Rows are points. Two turns around zero, p and q, are shown by what they do to some points. Write where each new point lands after one turn and then the other. Backwards means that the second turn is done in reverse. Each puzzle has new turns, and all numbers are rounded.

Turn p:
[10 29] -> [-25  18]
[-25 -29] -> [ 20 -33]
[ 8 13] -> [-10  12]
[ -3 -31] -> [ 29 -12]
[10 18] -> [-14  15]
Turn q:
[13 -8] -> [ -2 -15]
[16  5] -> [ 11 -13]
[-4 -1] -> [-2  3]
[-48 -16] -> [-33  38]
[23 19] -> [ 26 -14]
Where do these land?
p, then q: [25  8] -> [24 10]
q, then p: [-25 -25] -> [-23 -27]
p, then q: [19 22] -> [17 23]
q, then p: [-18  -5] -> [-18  -6]

Turn p:
[16  7 -2  8  2 -2] -> [17 -2 -1 -1 -3 -9]
[-14 -14   0 -48 -11 -14] -> [-48  15   4   1   7 -20]
[-14   7   5  21  -8   4] -> [ 7 -3 -5 13 -8 22]
[13  1 -6 -8 -5 -7] -> [  0   1  -4   1   0 -18]
[  3   0 -11  18  -3  13] -> [ 12 -15 -13  -2  -1   9]
[ 2 -6 13 15 -1  3] -> [  9 -10  10   9   2   9]
[17 -2 -3 14 19 13] -> [ 23 -12   5 -18   5   1]
[ -6  11  11 -31   6   8] -> [-21  12  14 -16 -16  -5]
[-18  -3  -7  11   2 -17] -> [  1  14 -10  12  14  13]
Turn q:
[-19  -2  23 -13  23 -19] -> [-14 -21  34  12   5  -3]
[ 19 -19   2   3  -4  26] -> [ -1   4 -29  17  -2  17]
[ 19  -3 -16  12  -5  -1] -> [  4   5 -23  -9  11  -4]
[  0  -4  -2  -1 -18   2] -> [ -1   5  -9  -1 -14  -6]
[  3  17 -10  -7   3   8] -> [  7   5   3 -16   0  14]
[ -9  15  15  -9   4 -21] -> [  1 -19  23  -8  -5  -9]
[-1  4 -8 20 -8 15] -> [17 19 -9  4  1 -2]
[  6   8 -12  14 -11   0] -> [ 13  10 -11 -10   2  -8]
[-18 -16   7 -20  16  -9] -> [-28  -6  21  10   1   3]
Where do these land?
q, then p: [  2  20   0 -10 -40 -17] -> [-26   2  -9  22  -3 -34]
q, then p: [ -6  -7 -14  -2   0  -7] -> [-5 16 -1 -1 -3  5]
p, then q: [10  3 -2 -5 10 11] -> [-12 -10  -2  -4  -9   3]
q, then p: [  1  -2   0 -12  27 -11] -> [ -9   0  19 -11  11  18]
q, then p backwards: [ 2 -9 -7 13 -1  7] -> [ -4   2 -10   3  -2 -15]
q, then p: [  3 -16  16  -5  -8  21] -> [  8 -19 -19   9  -3  13]
q, then p: [  3  19  13  18  -8 -20] -> [  6   1  12  10  16 -28]
q, then p: [-16  -7  -7   4  21  17] -> [ 16   3   9 -10 -16  20]

Turn p:
[  1  23   8 -14  -3   4 -10  10 -40] -> [ 36   4  -8 -12  -4   4  25  -3  21]
[ 11 -19   3   7  28  -6   4   3  19] -> [-22  -2  11   6  15  20 -11  17  -4]
[ -7 -28 -15  11   2  -9  17 -25   0] -> [  2 -10  22  -5  -3  -4 -31   3 -25]
[ 22  28   6  -2 -18   9 -16 -13 -24] -> [ 27  -7   7  12  -3 -21  23  -6  28]
[ -7 -31  -3   3  -2  -1 -17  27  27] -> [-30 -19 -28   7   1  18  -4   3 -19]
[-13  -4 -13  24  11  -8  -1  14  21] -> [-15  10 -15  16  -2  14 -27   1  -6]
[-20 -17  -9   4  14  19  13 -26  15] -> [-12   1  22  -6  12   4 -22 -25 -20]
[ 10  -2 -15 -10  -8   6   6  31  13] -> [-11   9 -14  15 -11   9  21   6 -19]
[  1  29  36   1 -15   0  12 -13 -27] -> [ 14   7  14 -24 -18 -20  12  -4  39]
[  2  21   2 -22  -7 -13  -9  -8  -5] -> [ 14   7  -9  -7  13 -23  13   6   7]
Turn q:
[-13  16  -7 -36   1   1   2  -9  11] -> [  1  19  -1  17  29  -8  -3 -19  -5]
[-10 -18  21 -20  -4   4   4   5   7] -> [ -6 -12  -6   3  22 -22  14   6   3]
[ 25   4 -26  -1  11  -2   3  -2  29] -> [ -8  34   0  11  -8   1 -22  15  14]
[-14 -10  14  -8  16  -9  -2  21 -18] -> [ -3 -27   9 -17  13 -14  -9  -8   2]
[ -5  20 -19  -2  21  -5  -6 -16  -9] -> [ -8   9   9   8  -4  14 -21 -23 -11]
[  4   6   2 -12 -16  -1 -21  -9 -23] -> [  8   3   9  -2 -12 -10  19 -26  -9]
[-8 -9 28 14 30  2 -2 -6  1] -> [-29 -31   4   5   3   9  -1   2  10]
[ 8  6 39 10  3 22 -5 11  1] -> [ -6 -23 -13  -2  -2   7  20  -5  34]
[ 13 -27  -6  28  -1 -10 -10  19  -6] -> [ -4  -8   9 -29 -26  -6  -3  25   2]
[-24  -2 -18  15 -25 -34   1   7  -7] -> [ 23   3  25 -20   7  11   3  16 -31]
[ 11  17 -30   6  12  33   1 -19  14] -> [-14  31 -29  12 -14  20 -16 -10   1]
[ 14  -2   2   5 -48  -2  35  -2   0] -> [ 45   2 -15  16  -8  -3  18  28  -7]
Where do these land?
p, then q backwards: [-18 -10  10  28   3   7  -7  15   1] -> [ 6 15 -3 18 26 18  2 -1 -7]
q, then p: [ 28 -13 -20 -17  -9  19   1  15 -19] -> [ 15   0 -15  15   3 -36   1  24 -10]
p, then q backwards: [-16  16   7  13 -14 -10 -23 -10 -16] -> [ 19   7   5 -13   4  15  15  25 -14]
q, then p backwards: [-13  -6   6 -14  -4 -16 -11  12  17] -> [ 10   7   9 -20  14  -3   4 -19   7]
p, then q: [ 29 -19  22 -14   6 -19   1 -29  29] -> [-15 -36  21 -21  35 -11 -11  10   4]
q, then p: [  1  12 -21  -4 -24   4  -2 -32   0] -> [ 25  14  17  12 -22  -9   2  -9  19]
p, then q backwards: [ 25  14  16  24 -16  15  18  22 -13] -> [ 42   7  15  22  -7  -1 -17 -16   3]
q, then p: [ -9   0  -5   4  29  32 -21   1  23] -> [  2  21 -16  -8  20  -4 -14 -35 -17]
p, then q backwards: [ -7  -1  -9  14   5 -18   9 -11  -7] -> [  8   0 -19   1   7 -13  14   9  -2]
p, then q backwards: [-20 -19   7 -16  21   6   8   8  -8] -> [-29   9 -12  20  -2   2 -12  11  -2]
p, then q backwards: [  0  25 -12 -17   3 -21  28  11  -7] -> [ 11  -7 -29  -2 -32  -4  -3   4  20]
